Every row gives one point. Each copy is the shape, with its points in the same order, turned, moved and blurred by noise. Is it also mirrored, or only turned?

Shape (9 x 3):
3.7,0.9,-1.5
-0.4,-4.8,2.9
-5.6,0.3,3.2
0.7,-2.1,4.4
-0.3,2.1,0.2
1.1,2.7,4.1
2.0,-5.2,-3.6
-4.2,-8.0,2.7
-6.7,-4.0,-4.0
Copy 1 (9 x 3):
1.0,3.5,1.7
4.2,-1.8,-3.7
-2.8,-4.8,-3.5
4.0,-2.8,-0.9
-2.4,-0.1,0.4
1.0,-2.2,3.5
3.1,4.5,-4.2
3.1,-3.6,-8.2
-3.9,1.8,-9.0
Copy 1 is: only turned
Copy 2 (9 x 3):
0.9,-0.1,-4.6
5.6,-3.5,3.8
0.0,-1.1,6.7
2.7,-4.4,1.0
-0.8,0.0,-0.3
-2.5,-4.0,0.1
6.5,0.7,-1.9
7.6,-2.3,6.9
5.4,5.4,5.7
Copy 2 is: mirrored

Shape (9 x 4):
-3.4,-0.6,-9.7,0.7
-2.8,5.2,3.2,-2.5
0.5,0.4,-3.9,2.3
2.4,-4.6,-7.7,-1.4
-4.2,3.2,0.7,-2.3
-7.6,-0.4,5.5,2.5
0.7,-3.2,-5.2,-2.1
0.2,0.3,3.9,-4.7
-4.1,-0.9,2.2,-2.0
Copy 1 (9 x 4):
-3.1,-1.2,-10.0,3.7
7.5,2.6,-0.1,2.0
-1.6,-1.1,-2.9,3.5
-6.3,-1.0,-6.3,-1.9
6.2,1.1,-3.2,1.5
9.2,-6.7,-0.8,2.5
-2.8,-0.7,-4.8,-1.4
5.1,1.1,0.8,-3.5
5.2,-2.5,-2.2,-1.4
Copy 1 is: mirrored
Copy 2 (9 x 4):
4.0,-6.7,-0.4,-2.0
1.1,7.3,-0.5,0.0
0.6,-2.4,-1.1,2.4
-3.2,-7.2,-1.7,-1.7
2.7,4.3,1.4,-1.2
2.4,4.9,8.0,3.7
-2.5,-4.1,-0.1,-1.3
-3.7,5.4,1.0,-0.9
-0.5,3.2,4.3,-0.4
Copy 2 is: mirrored

Shape (12 x 6):
1.3,-9.0,0.7,4.5,-2.2,-0.2
1.4,-1.7,-2.8,5.3,-0.9,-3.4
-1.3,2.7,-8.4,-3.4,0.8,4.7
-1.7,-0.2,0.1,1.4,-2.6,-4.1
1.2,2.3,-1.1,0.9,-1.9,-2.8
2.2,2.1,-1.2,4.2,-0.9,-0.6
-2.4,2.2,-9.5,-1.1,7.4,1.3
1.3,2.3,0.0,4.1,-1.0,-2.4
2.9,-4.4,1.0,5.0,-0.4,-0.9
3.5,2.6,1.6,4.9,0.7,-3.2
1.6,-1.4,-4.4,-9.4,-0.6,-1.7
-2.2,-5.9,1.9,-8.4,-1.8,2.2
Copy 1 (12 x 6):
6.9,-10.4,-0.5,1.6,-5.5,4.2
4.6,-7.1,1.2,3.8,0.2,-0.9
5.5,1.2,-9.5,4.5,5.4,1.6
-1.1,-5.6,-0.8,0.9,-0.8,0.7
1.1,-2.6,-0.8,2.6,0.1,-1.5
2.7,-2.7,-0.7,5.2,-1.3,-1.7
7.3,1.2,-3.3,5.1,10.1,4.4
0.6,-2.6,1.0,4.6,0.0,-1.0
5.9,-6.9,1.9,2.9,-3.7,1.4
2.5,-1.8,4.1,3.5,-1.9,-1.9
3.6,-1.1,-8.2,-5.7,2.8,0.2
1.4,-2.2,-7.9,-5.6,-3.7,7.4
Copy 1 is: only turned
Copy 2 (12 x 6):
-5.9,4.5,1.7,0.9,7.0,0.4
-0.1,3.8,-0.6,1.7,2.8,-4.2
5.9,-2.3,-7.3,-4.7,3.3,0.6
-2.0,3.3,-1.0,-0.3,-2.3,-0.9
2.2,3.0,-0.3,-1.7,-2.4,-1.5
3.5,4.0,0.1,0.6,1.1,-2.5
5.9,-6.5,-9.2,0.8,2.8,-3.0
2.2,4.6,0.7,1.5,-1.7,-2.1
-1.1,3.5,2.8,2.2,4.3,-1.2
3.0,3.6,3.0,3.0,-1.0,-4.4
-1.5,-5.9,-0.8,-9.2,-0.4,-0.6
-3.4,-4.8,1.6,-6.8,1.5,6.4
Copy 2 is: mirrored

Shape (12 x 9):
-0.7,1.8,-4.1,8.4,-6.2,-1.4,-2.6,-1.7,-5.3
-2.0,-0.1,4.9,-4.2,2.9,-1.6,4.4,-2.3,-1.5
3.9,-2.8,0.1,-7.5,1.0,-3.6,3.1,-4.4,-3.2
6.1,2.4,4.9,-2.5,0.9,8.0,-1.3,1.0,-2.8
1.5,-0.2,3.9,-6.8,0.9,-0.6,-0.3,-2.2,2.9
0.4,2.7,-4.0,1.1,-7.3,-4.0,-1.8,1.7,-3.1
0.3,-3.8,4.4,-7.8,4.4,-5.2,-2.1,-0.3,-3.0
0.2,0.7,-6.2,2.6,-0.6,0.1,-3.6,-1.7,-1.4
-0.1,-6.1,-4.0,2.1,-5.7,-1.4,-1.1,1.2,-2.1
0.9,0.2,-5.6,2.4,-3.6,-2.5,-1.6,1.9,-5.6
-0.6,-1.0,4.5,-8.5,-0.3,1.5,-1.7,-5.0,-3.8
8.8,-0.2,6.6,-1.1,0.0,2.6,-3.8,-2.9,-0.9
Copy 1 (12 x 9):
5.6,1.7,-3.7,7.8,1.8,-8.2,1.0,-2.5,-1.1
-3.5,0.7,4.4,-4.7,-3.1,-1.0,2.1,1.6,0.4
3.8,-2.1,1.1,-6.7,-4.4,0.1,6.6,1.5,4.4
3.7,5.5,6.3,-3.5,5.4,2.9,1.4,-3.9,1.4
0.5,2.6,5.7,-3.4,-6.3,3.6,0.2,1.3,2.8
6.4,4.8,-3.9,3.9,-2.0,-4.1,2.4,1.8,0.0
1.8,-0.4,0.1,-10.7,-4.9,1.1,-2.4,3.6,0.9
3.3,-0.6,-3.2,4.4,1.6,-0.1,0.0,0.5,3.6
9.4,-2.6,0.0,5.1,-0.9,-2.8,-0.1,3.4,-1.2
6.1,0.9,-4.8,3.3,2.0,-3.5,2.9,1.6,-1.5
3.0,2.3,6.5,-7.1,-1.7,-1.9,-0.9,1.9,6.1
5.0,4.0,5.3,-4.8,-1.0,4.2,-1.4,-8.2,1.6
Copy 1 is: mirrored
Copy 2 (12 x 9):
-0.4,-3.0,1.4,13.1,-3.9,-2.8,-1.5,0.2,0.2
-2.4,-1.3,4.8,-5.3,-2.5,-0.8,2.9,0.9,-4.0
4.2,-2.6,3.6,-4.1,-3.4,-1.3,3.1,-4.8,-6.3
1.7,-1.0,3.6,-0.7,7.1,4.8,-4.5,-0.1,-2.8
2.4,1.9,4.5,-6.4,-2.9,-0.4,-2.2,-1.2,-1.7
2.8,0.9,-1.2,8.5,-6.3,-0.1,-1.6,0.2,-3.0
0.8,-0.9,2.4,-6.9,-3.2,-5.1,-2.1,-0.6,-9.3
-1.0,0.8,0.5,7.1,-2.0,-3.7,-2.5,-5.2,-0.3
2.9,-4.0,-4.6,4.9,-4.6,-4.4,-0.9,-0.6,0.0
0.8,-1.1,-2.4,8.7,-3.4,-2.1,-0.6,-2.0,-4.4
0.2,-4.7,4.9,-5.7,-3.4,2.3,-4.2,-3.1,-5.1
6.8,-1.3,7.1,-1.1,4.9,-0.6,-5.0,0.1,-2.5
Copy 2 is: only turned

Shape (17 x 11):
-3.9,3.7,-0.6,1.6,-0.3,-2.8,2.3,-3.2,-1.6,0.7,3.4
1.0,0.5,-5.6,-6.9,1.7,0.3,-2.6,4.7,-0.1,-4.4,3.3
0.0,1.7,2.2,0.5,3.8,-2.9,-3.0,-5.4,-0.9,-1.1,2.2
-1.9,1.7,-3.5,0.4,4.5,-4.6,-0.6,-4.5,-0.5,1.6,-1.7
0.9,1.7,-1.7,4.4,4.8,-4.4,0.5,-1.9,0.1,0.6,4.0
5.8,5.9,-4.0,1.7,-2.7,2.1,-2.3,2.1,-3.2,6.7,2.0
0.4,-4.8,-2.6,-4.4,-7.7,-1.0,-3.7,-2.0,-5.7,7.8,-4.7
3.6,2.5,0.4,4.1,0.5,1.0,1.3,0.7,-0.1,0.2,-0.1
1.6,2.2,-2.8,1.2,1.3,5.7,-0.3,2.8,2.2,6.6,1.1
3.3,0.0,-7.6,1.6,-5.6,5.2,-7.5,6.9,1.0,5.2,-1.4
-3.3,4.1,-0.4,-5.4,5.2,-2.1,-0.7,-3.6,-1.9,-0.7,-2.0
1.7,4.3,-2.8,2.7,-0.5,1.4,2.0,-5.9,2.3,-0.5,0.0
-1.2,-2.8,-5.1,-0.4,2.4,4.7,-3.4,4.1,-7.0,-2.0,1.8
-2.6,5.4,-0.8,2.0,0.5,-1.3,-3.5,-1.3,-1.7,-0.5,-0.5
1.3,-2.5,-0.8,-4.7,-5.7,-2.3,-2.7,2.7,-5.3,5.9,-9.7
-0.4,-4.1,1.3,-7.1,-5.9,0.3,-6.8,1.4,-3.2,5.9,-4.5
7.3,0.0,-7.0,-0.2,-3.2,7.4,-6.4,4.1,-3.2,5.2,-1.4
Copy 1 (17 x 11):
3.5,-1.5,2.9,3.9,0.4,0.8,1.5,-2.1,-0.5,-2.9,0.5
-0.1,2.2,0.1,0.7,-3.5,2.4,-7.2,6.3,-5.8,1.1,-1.6
4.8,-6.9,0.0,-0.2,-3.7,-0.8,1.3,0.5,-0.5,-0.2,-1.0
4.8,-4.0,-2.5,1.9,-3.3,0.3,0.4,-4.8,-3.1,-1.9,-4.3
5.7,-4.7,2.5,4.2,-0.9,-3.9,-1.6,-2.1,-2.2,-0.7,-1.6
-6.6,-3.5,5.1,-0.5,1.1,-1.6,-2.5,-1.1,-4.4,-7.1,-4.3
-5.5,-2.2,-3.8,-7.0,-0.9,4.7,-3.4,-7.6,-2.0,-5.6,3.3
-2.4,-1.5,2.2,1.6,0.5,-4.7,1.2,-0.4,-1.7,0.0,-2.9
-5.1,0.0,3.3,1.0,0.4,-2.6,-4.8,-1.4,2.2,-4.1,-6.7
-11.5,1.0,2.0,-1.5,-6.9,-3.2,-7.6,-2.5,-1.3,-5.6,-1.7
4.4,-2.4,-1.6,-0.2,-3.5,4.4,1.7,0.2,-3.0,0.0,-5.8
0.7,-1.2,-2.3,4.4,0.0,-4.5,2.9,0.2,0.4,-5.7,-2.0
-6.7,-3.2,0.0,5.0,-3.1,3.3,-6.9,0.4,-3.2,3.5,-0.6
1.1,-3.5,2.9,2.0,-5.4,0.4,2.6,-1.3,-2.5,-2.9,-2.0
-8.0,0.2,-3.0,-8.6,-3.0,4.2,0.6,-7.8,-5.2,-0.9,-0.8
-6.8,-1.4,-2.1,-10.0,-4.9,5.3,-3.0,-4.3,0.0,-1.9,0.2
-13.4,-3.9,-0.8,-1.3,-1.6,-1.8,-7.8,0.2,-3.6,-5.3,-2.8
Copy 1 is: mirrored
Copy 2 (17 x 11):
-1.8,-4.5,-2.1,1.8,-2.1,0.5,4.4,-0.6,-1.0,2.2,6.1
-3.8,-2.8,-1.7,2.9,-3.9,8.8,0.2,-7.4,-4.5,-3.5,-2.5
-5.7,-1.0,-0.6,1.8,0.3,-1.3,1.9,-1.6,0.9,-3.5,5.5
1.0,-0.9,-2.9,5.5,-1.6,0.1,3.7,-3.7,0.7,-1.8,5.5
-2.4,-2.9,-1.9,3.2,5.2,1.9,3.8,-2.5,-2.6,-2.0,6.1
-2.3,2.3,-4.9,-2.4,2.5,2.6,-1.7,-7.2,-3.4,8.5,2.9
1.3,2.2,-0.1,4.7,-3.0,-4.8,0.2,-8.1,0.6,8.3,-6.2
1.1,-0.1,-0.8,-2.7,2.9,1.0,-0.2,-2.6,-3.2,2.1,4.5
2.1,1.7,-8.3,-1.5,2.3,6.3,0.5,-2.2,-1.7,3.9,-0.1
2.5,0.5,-4.5,-0.7,3.2,5.9,-6.3,-10.5,-1.7,6.9,-5.0
-2.2,0.0,-5.5,5.6,-7.1,1.4,1.4,-0.6,0.7,-3.8,4.5
0.7,-1.2,-2.2,-2.5,0.1,1.4,3.5,-4.9,2.3,-0.5,6.6
-1.6,-5.7,-6.8,0.5,-1.4,-0.7,-0.5,-8.1,-5.9,-1.5,-4.6
-2.5,-4.1,-3.5,2.3,-1.2,1.2,-3.4,-3.8,0.2,1.1,5.4
4.9,4.4,-0.6,5.9,-7.0,-3.1,-5.0,-5.4,-3.5,5.8,-4.9
-1.1,3.7,-0.7,4.5,-4.8,-3.0,-4.6,-5.0,0.2,4.0,-8.6
0.8,3.6,-6.3,-2.7,2.9,2.5,-3.8,-12.6,-3.3,5.2,-4.2
Copy 2 is: mirrored
